Each row of a before or after table is a point. One or more steps were done to the points. Then noise was added and the rows were shuffled. The steps act on how far a point lies along the listed directions, d1 being the first. Write out the steps. A step turns or swaps two directions, mirrors them in a line or flattens them onto one, adds a multiple of one to another, or multiplies one. Angles are multiples of 10 degrees, from the lower direction toward the higher: turns from -170 to 170, lines from 10 to 170 but not 90. Use the fewest steps. Two steps may share a direction if one is a turn and the other turns, adds or multiplies; they go together, in the order done. Otherwise the lowest direction goes first.

Directions:
(1): [16 47 41]
(2): [32 -42 36]
(3): [53 11 -33]
Before (9 x 3)
[32 -12 74]
[38 -3 -54]
[-32 10 6]
[-1 6 43]
[-5 47 9]
[86 -34 19]
[1 34 -12]
[-8 -8 -41]
[27 52 32]
After (9 x 3)
[-37 75 21]
[2 -50 -15]
[-17 -64 25]
[24 12 -19]
[-81 8 43]
[42 24 33]
[21 49 64]
[0 48 6]
[24 -3 24]
Steps: multiply d1 by 1.3; turn d2 and d3 by -140 degrees

Directions:
(1): [31 27 41 -64 -26 5]
(2): [17 -65 -36 -46 7 -8]
(3): [-46 -33 31 2 -52 -36]
(4): [27 -23 -3 27 -51 59]
(5): [-46 -20 33 -19 35 54]
(6): [43 -34 55 29 30 -18]
Before (11 x 6)
[-11 -7 -6 -32 -42 29]
[9 -47 -38 21 -15 33]
[35 -35 24 -14 -9 6]
[8 -17 -17 51 -18 9]
[16 -4 3 28 12 27]
[-15 -18 13 2 51 -61]
[6 -11 -53 -2 54 -15]
[12 -30 5 36 41 77]
[11 95 26 89 91 95]
[50 -17 42 -24 -47 24]
[-12 -15 10 27 3 41]
After (11 x 6)
[-8 -18 -8 -27 22 -72]
[27 -5 -36 23 -23 1]
[60 -6 2 35 -21 11]
[30 12 -8 -19 -31 15]
[17 -43 9 -10 17 23]
[10 47 -83 -69 -90 45]
[72 -3 -8 -31 -49 26]
[24 -7 -22 -6 -20 15]
[2 14 36 17 -1 35]
[1 -46 8 -7 15 68]
[28 -1 9 24 3 -45]
Steps: swap d1 and d5; swap d2 and d6; flatten d3 and d4 onto the line at 110 degrees

Directions:
(1): [-4 53 55 -25 -44 -19 7 -52 25]
(2): [-38 -3 -13 -34 36 43 11 -5 78]
(3): [-50 -17 11 46 -65 52 -14 10 1]
Before (8 x 9)
[-13 -21 9 11 0 4 -16 6 -10]
[11 -1 -10 -8 14 19 -4 -15 4]
[-1 1 7 18 -30 4 -3 11 -25]
[-9 -15 -10 -5 -8 17 -3 11 0]
[6 22 2 -21 19 4 5 -5 9]
[49 12 -18 -56 95 -62 22 -7 5]
[5 8 6 8 -25 -6 -8 -9 -10]
[-22 9 12 -12 -21 -10 11 -6 8]
After (8 x 9)
[1 -1 0 17 -25 -1 -13 -7 -12]
[-13 -11 -8 -18 -4 15 1 3 15]
[-14 5 11 -9 -26 -20 13 -7 -2]
[14 4 -6 -12 10 14 -2 -18 -1]
[60 -3 -28 -30 87 -70 15 12 -38]
[-19 -20 7 4 3 12 -16 1 2]
[22 25 4 -13 17 -7 2 -5 -10]
[-15 -9 3 15 -27 20 -4 14 -11]
Steps: turn d2 and d3 by -30 degrees; turn d1 and d2 by -40 degrees

Directions:
(1): [-26 26 -33 11 -26 16 80 9 10 26 70 27]
(2): [20 52 -32 -64 -19 25 -51 -36 -24 48 16 6]
Before (10 x 12)
[15 -17 43 -3 24 -7 -36 -1 -5 -22 -28 -26]
[-11 31 -16 -26 -7 23 14 -5 -2 28 10 13]
[-15 2 -6 15 1 -5 22 7 -2 -6 14 10]
[24 -18 23 -8 30 -4 -78 -1 -29 -22 -64 -31]
[10 0 8 -16 23 0 -41 -12 -1 -8 -42 -12]
[26 -14 15 -14 16 -3 -95 -16 -28 0 -41 -22]
[-1 -29 23 -10 33 -10 -44 1 1 -31 -62 -16]
[8 10 -26 -14 -13 2 10 -1 -5 21 17 14]
[-21 -8 -2 23 -1 -2 42 14 -2 -18 38 7]
[-20 -4 12 21 9 -16 14 5 1 -5 12 -5]
After (10 x 12)
[20 -8 -6 -16 2 -10 -29 -4 -9 4 -22 -1]
[-14 -13 25 30 7 -2 51 21 13 -17 28 -4]
[-18 -56 26 72 17 -20 32 35 10 -36 -2 -8]
[4 4 13 -22 15 7 -32 -5 -4 1 -42 -8]
[-39 -23 0 30 12 -3 67 28 23 -22 10 12]
[-3 19 -14 -12 -3 3 -12 -9 -14 10 9 9]
[-24 -38 15 68 18 -9 65 45 7 -37 3 -5]
[-14 20 -6 -4 0 -4 1 -8 -8 18 26 1]
[0 27 -19 -31 -10 14 -17 -16 -24 14 34 5]
[-16 -19 10 30 21 -7 35 16 21 -24 -13 -1]
Steps: turn d1 and d2 by 110 degrees

Directions:
(1): [-23 25 -63 54 37 62 -41 0 61 -4 36 -19 22 -7 38 -41 21 1]
(2): [10 34 -28 5 -6 6 59 38 -30 -18 -51 22 -62 -35 54 -65 1 -27]
(3): [19 67 2 -61 3 0 16 -59 47 14 -19 34 7 34 71 36 -1 26]
(4): [-26 -33 37 -34 64 28 19 -16 -23 -80 35 49 39 2 22 -16 -20 -41]
(5): [38 48 14 80 0 -41 26 -21 -50 -37 -3 -25 75 3 23 1 -2 27]
Before (14 x 18)
[3 -11 -12 32 22 -2 7 13 -22 -20 33 -19 16 -17 -33 -36 -2 -28]
[7 47 -33 -11 -24 4 29 9 5 29 -63 1 -62 -13 32 -19 -5 0]
[5 32 -1 10 10 4 -26 -20 7 -21 40 -17 43 21 22 8 0 9]
[-4 27 -52 8 -8 41 -19 18 60 36 -4 8 -40 -16 27 -36 10 16]
[-28 -14 -8 -87 34 36 -4 -27 37 -6 16 27 -17 6 18 16 1 -14]
[17 -38 25 5 -34 -20 17 23 -29 13 -8 -13 1 -14 -47 20 8 -10]
[-40 -18 -25 81 51 45 13 19 -30 -54 56 -6 33 -9 -1 -71 -2 -37]
[15 32 -32 40 9 0 15 17 -11 -19 -13 -18 4 -16 11 -29 -8 2]
[18 20 -7 -58 13 8 61 -12 -4 -7 -37 47 -30 -10 67 10 -2 -9]
[-7 -7 -17 25 -1 17 -50 30 50 39 27 -33 3 23 -29 -7 44 30]
[-45 -48 -39 -1 14 62 -43 54 35 17 6 -10 -61 -34 -30 -63 17 -34]
[-16 24 -34 58 6 11 -8 -17 18 8 7 -24 22 20 32 -29 13 25]
[3 27 -44 95 -23 42 5 38 -14 3 -8 -52 -11 -33 16 -76 24 -10]
[3 -57 22 3 -5 -32 21 32 -52 -38 7 -6 10 -13 -56 -11 -19 -27]
After (14 x 18)
[1 34 -15 22 -19 38 -57 -56 66 52 24 -42 49 32 13 33 22 43]
[23 35 -40 86 -8 3 -16 12 14 19 4 -30 24 -18 4 -29 5 33]
[-13 -4 -20 25 -3 23 -28 56 38 31 17 -30 -19 2 -27 -32 46 23]
[1 -28 0 87 -1 -9 -57 4 -5 8 39 -69 60 -3 -62 1 18 25]
[6 -6 6 -32 7 -9 -19 -27 30 23 41 -6 14 15 -33 22 -2 -4]
[25 56 -10 54 4 -12 8 -28 -16 -5 -26 -19 43 11 34 4 -12 21]
[12 -8 -9 29 0 -11 41 26 -66 -30 -13 -25 -4 -35 -17 -32 2 -20]
[-6 28 -20 -43 -13 16 -7 21 15 5 5 6 -46 1 23 -13 1 -12]
[14 38 -22 -6 8 2 -14 -25 37 10 8 -5 24 16 4 28 -7 29]
[41 30 4 26 9 -29 68 -15 -59 -32 -24 16 38 -14 49 13 -9 9]
[-11 -59 30 -58 9 -16 -12 -12 12 -21 24 10 32 23 -54 39 -24 -9]
[-14 22 -41 15 -6 15 -8 -19 42 38 -3 -7 -17 24 33 -11 15 30]
[-3 -35 20 -26 -2 11 -1 -4 1 3 18 8 21 -2 -26 32 14 -17]
[-22 -7 3 -12 -2 8 -25 -46 40 39 51 -6 19 51 -27 40 -2 22]
Steps: flatten d1 and d4 onto the line at 140 degrees; turn d2 and d3 by -110 degrees; turn d3 and d5 by -120 degrees

Directions:
(1): [23 -11 33 -41 -21 17 -11 15 -10 -13 79 -74 -1 34 -13 -4 16 14 58 -28 -26 44 29 81]
(2): [82 11 37 -33 -37 55 24 -11 -30 30 -13 -18 -26 23 79 -11 13 42 -31 60 3 11 -14 -37]
(3): [-51 59 45 -79 -48 21 33 -25 -19 9 -33 20 32 18 -38 5 47 3 -24 -40 -3 -57 37 3]
(4): [7 59 1 -38 -24 -13 -48 -32 6 43 32 18 39 -56 -56 -35 -9 22 38 31 12 46 -74 -26]
(5): [-10 20 -1 18 27 -7 72 -84 24 -27 40 -32 -2 -4 -3 -34 10 -22 -4 -11 -65 42 32 -77]
Before (10 x 24)
[14 3 10 -22 -11 -1 4 -4 -12 3 34 -26 -10 5 -9 -8 8 11 14 1 -11 16 8 21]
[22 -3 -6 16 8 -9 17 -3 -1 -4 30 -30 -13 0 11 -9 -12 -8 19 14 -23 33 -3 1]
[-15 3 -18 10 19 -21 -1 -7 3 -8 9 -1 7 -15 -21 -10 0 -13 1 -13 -6 5 -6 -7]
[26 -29 -29 51 29 -9 -19 5 17 -3 8 -11 -18 -15 11 -7 -24 -5 21 21 2 36 -23 -9]
[0 -3 0 4 2 -3 16 -15 0 -5 -14 22 -2 -3 11 -6 8 -5 -16 7 4 -9 2 -30]
[3 17 -3 13 -1 4 24 -18 2 5 -16 14 -8 -10 18 -4 9 3 -22 12 -5 -14 -5 -32]
[18 15 8 -9 -1 3 3 -16 -5 18 -6 -3 2 1 9 -4 14 9 -10 18 3 -4 -3 -15]
[-3 1 -12 22 11 -15 5 -10 11 -9 -7 6 0 -10 4 -4 -11 -7 -5 13 -9 -1 -10 -40]
[19 -6 8 -9 -8 10 2 -1 -5 14 -9 -10 -12 1 14 1 -2 10 -18 11 -5 -1 -3 -7]
[-11 -22 -4 26 6 6 23 11 -5 -13 -40 7 -18 19 26 16 7 -5 -29 -2 -3 -38 34 -18]
After (10 x 24)
[19 -4 8 -15 -11 10 1 -1 -5 14 -11 -5 -13 -1 13 3 0 11 -18 12 0 -4 -6 -5]
[49 7 6 10 7 9 61 -43 -6 -4 37 -46 -25 7 44 -24 -3 -1 4 35 -49 52 8 -47]
[10 -2 8 -13 -4 -2 16 -8 -9 -6 35 -31 -15 10 -6 -8 8 6 9 -8 -20 12 22 15]
[11 11 -2 20 9 -5 32 -42 13 -13 6 -12 -2 -4 18 -18 -4 -7 -10 19 -31 19 -2 -71]
[-11 5 -11 14 23 -17 20 -24 6 -13 19 -12 3 -12 -12 -18 7 -19 -2 -13 -25 17 6 -22]
[-9 6 -3 7 11 -8 27 -35 8 -7 0 17 3 -9 -2 -15 9 -10 -12 6 -9 0 4 -46]
[94 -20 2 25 -1 39 8 -10 -8 20 2 -31 -38 9 78 -18 -13 29 -3 69 -2 52 -30 -43]
[11 16 4 -7 6 1 8 -19 1 13 1 -9 3 5 3 -1 14 4 -4 9 -4 1 8 -12]
[-23 1 -14 23 4 -8 8 -1 0 4 -43 32 -3 -8 3 6 -1 -6 -24 9 4 -30 5 -38]
[-7 27 -5 15 8 0 37 -45 13 -4 0 6 -3 -15 5 -17 7 -6 -15 4 -23 5 2 -49]
Steps: turn d1 and d4 by -30 degrees; multiply d4 by 0.4; add -1.5 times d3 to d2; multiply d5 by 3

Directions:
(1): [8 7 -29 25 10 -1 -27 14 -8 0 -17 -24 18 25 -19 95 47 16 23 31 29 2 -8 -35 75 5 -59 9 -11 12 17 -21 -8 58 24 -3 -6 -1 15 -16 -8 12 -39 23 -2 -22 16 0]
(2): [14 18 -35 -39 2 -22 -67 43 -5 13 11 17 29 -11 -15 -34 -38 -53 -29 16 1 37 4 18 -8 -56 -25 5 6 10 15 -10 40 40 -17 3 -52 -23 6 -51 -25 -21 -30 -26 -10 29 1 -13]
(3): [54 37 26 -4 53 4 43 0 -2 0 -16 -49 -26 0 39 -26 2 11 -5 11 -5 -31 16 -8 5 -9 -62 47 49 -1 30 18 7 13 29 53 0 -32 7 -2 -27 8 31 -59 12 1 -28 -7]
Before (10 x 48)
[29 16 2 -14 15 -11 -19 9 -7 -3 -12 -18 11 -2 -2 -6 -11 -14 -9 11 -1 5 6 -9 13 -21 -42 10 20 10 24 -3 25 29 7 22 -34 -20 11 -31 -30 -7 -16 -40 -3 15 -8 -6]
[-40 -26 -8 4 -18 -4 -5 -8 15 1 7 19 8 3 -7 -18 -22 -9 -3 -9 -1 0 -6 17 -33 3 52 -23 -17 -8 -29 0 2 -27 -19 -33 5 21 -8 4 30 -7 12 19 -15 7 7 8]
[-12 -12 7 12 4 -8 8 -6 -5 3 -20 -4 0 3 -12 42 21 26 25 3 17 2 4 -5 21 18 -3 2 -15 1 -5 -6 -20 -5 17 -7 21 15 11 1 10 10 -9 23 6 -20 9 9]
[18 13 -10 -5 6 -8 -12 14 -8 -1 -14 -13 10 8 -4 10 6 -12 -15 12 0 1 0 -16 19 -16 -31 18 8 2 16 -5 8 30 8 17 -8 -16 -1 -16 -12 18 -14 -8 0 16 7 -3]
[-5 3 -8 8 10 5 -1 2 -8 -9 5 -20 1 4 -5 24 7 7 5 1 3 3 -2 -6 23 10 -10 1 -5 2 3 -11 -6 -7 1 -4 7 8 -3 5 -7 2 -8 11 7 -3 6 4]
[-6 -5 12 28 5 7 22 -11 3 2 -19 -17 -19 7 0 31 34 27 15 7 9 -24 0 -27 26 37 -16 11 -3 11 -1 -3 -21 0 16 11 29 8 6 15 8 10 4 4 7 -23 -1 9]
[7 0 -3 -32 -4 -11 -15 15 -3 4 10 19 -6 -9 3 -58 -38 -32 -20 5 -10 16 -6 25 -33 -33 6 9 8 -5 11 8 18 3 -19 13 -17 -20 -3 -19 -17 -10 14 -30 1 22 1 -6]
[-9 -6 -14 14 -12 -6 -19 -1 -7 3 8 10 11 2 -21 30 7 -2 5 7 15 -1 -11 -13 24 1 5 -12 -22 2 -9 -13 0 11 -3 -29 -2 13 -8 -4 7 1 -15 16 -4 -3 9 -1]
[-24 -4 -6 -19 -19 -6 -26 4 -4 12 24 24 5 -20 -9 -38 -35 -24 -12 -4 -8 18 -12 17 -34 -30 41 -21 -13 -7 -21 0 15 -25 -19 -21 -13 4 -13 -10 -1 -16 0 -5 -10 14 6 -4]
[25 19 13 -17 27 -9 19 11 -2 4 -8 -14 -15 -8 16 -32 -15 -6 -9 0 -11 -9 20 9 -15 -17 -26 24 22 -1 18 12 21 3 8 29 -9 -18 -6 -3 -7 -6 21 -43 -4 12 -16 -7]
After (10 x 48)
[41 31 15 -12 45 -7 20 13 -5 4 -17 -36 -17 1 21 -14 -1 3 -9 11 -2 -17 23 -6 7 -19 -60 42 33 0 31 15 23 23 22 45 -12 -29 0 -9 -16 -2 21 -54 -1 6 -18 -13]
[-17 -3 -12 10 -1 4 -10 3 -6 -10 8 -8 4 6 -8 20 5 2 5 -3 0 8 -9 -2 16 13 8 -6 -12 0 -1 -15 -7 -13 -9 -16 3 15 -4 5 0 0 -12 19 5 1 11 5]
[-15 -7 -9 8 -16 -6 -17 0 -7 2 12 13 12 -1 -19 21 1 -8 2 -1 13 1 -12 -9 14 2 16 -16 -24 -5 -12 -9 3 4 -9 -32 -2 14 -10 -3 10 3 -13 16 -4 -2 7 -2]
[33 18 -8 -4 17 -9 -5 22 -7 1 -21 -31 2 14 2 19 12 -7 -13 19 5 -5 1 -24 35 -19 -57 35 18 6 25 -3 9 40 21 31 -9 -29 1 -19 -23 22 -11 -20 2 10 5 -5]
[53 33 11 -24 44 -7 14 21 -7 2 -8 -30 -26 0 28 -49 -22 -17 -13 21 -3 -7 5 9 -5 -39 -56 50 40 -4 41 14 20 28 12 54 -18 -46 6 -28 -42 1 30 -71 6 16 -13 -12]
[-40 -33 -2 9 -25 -11 -9 -10 -3 4 -12 26 11 -2 -27 35 10 18 26 -10 15 22 0 8 6 19 43 -24 -35 0 -23 -9 -22 -24 -4 -34 24 33 3 9 23 3 -15 51 -3 -14 21 14]
[64 41 1 -9 49 -8 -6 15 -11 -1 -28 -49 3 8 8 14 5 -2 -2 28 4 -12 12 -27 39 -20 -91 40 42 13 45 2 30 55 27 49 -35 -39 21 -34 -42 -1 -10 -68 3 7 -19 -12]
[-38 -27 -2 -3 -21 0 -1 -10 18 1 11 26 5 -5 -1 -37 -30 -9 -8 -15 -5 0 0 21 -47 2 56 -25 -12 -15 -32 3 7 -35 -23 -33 4 20 -12 10 28 -10 20 12 -11 9 4 7]
[7 18 9 -21 11 -5 -2 8 -6 13 12 -9 -12 -17 11 -47 -31 -17 -11 4 -8 2 -5 11 -23 -34 0 9 16 -6 -2 9 17 -16 0 11 -14 -15 -8 -11 -18 -8 16 -38 -5 17 -6 -10]
[-44 -33 -2 26 -37 3 -5 -10 9 -1 -2 26 -4 -1 -18 35 22 17 12 -6 7 0 -10 -13 4 43 44 -24 -36 10 -25 -8 -22 -22 -10 -27 25 30 -4 18 30 -1 -11 41 -4 -21 15 15]
Steps: add 1.5 times d2 to d3; turn d1 and d3 by -20 degrees
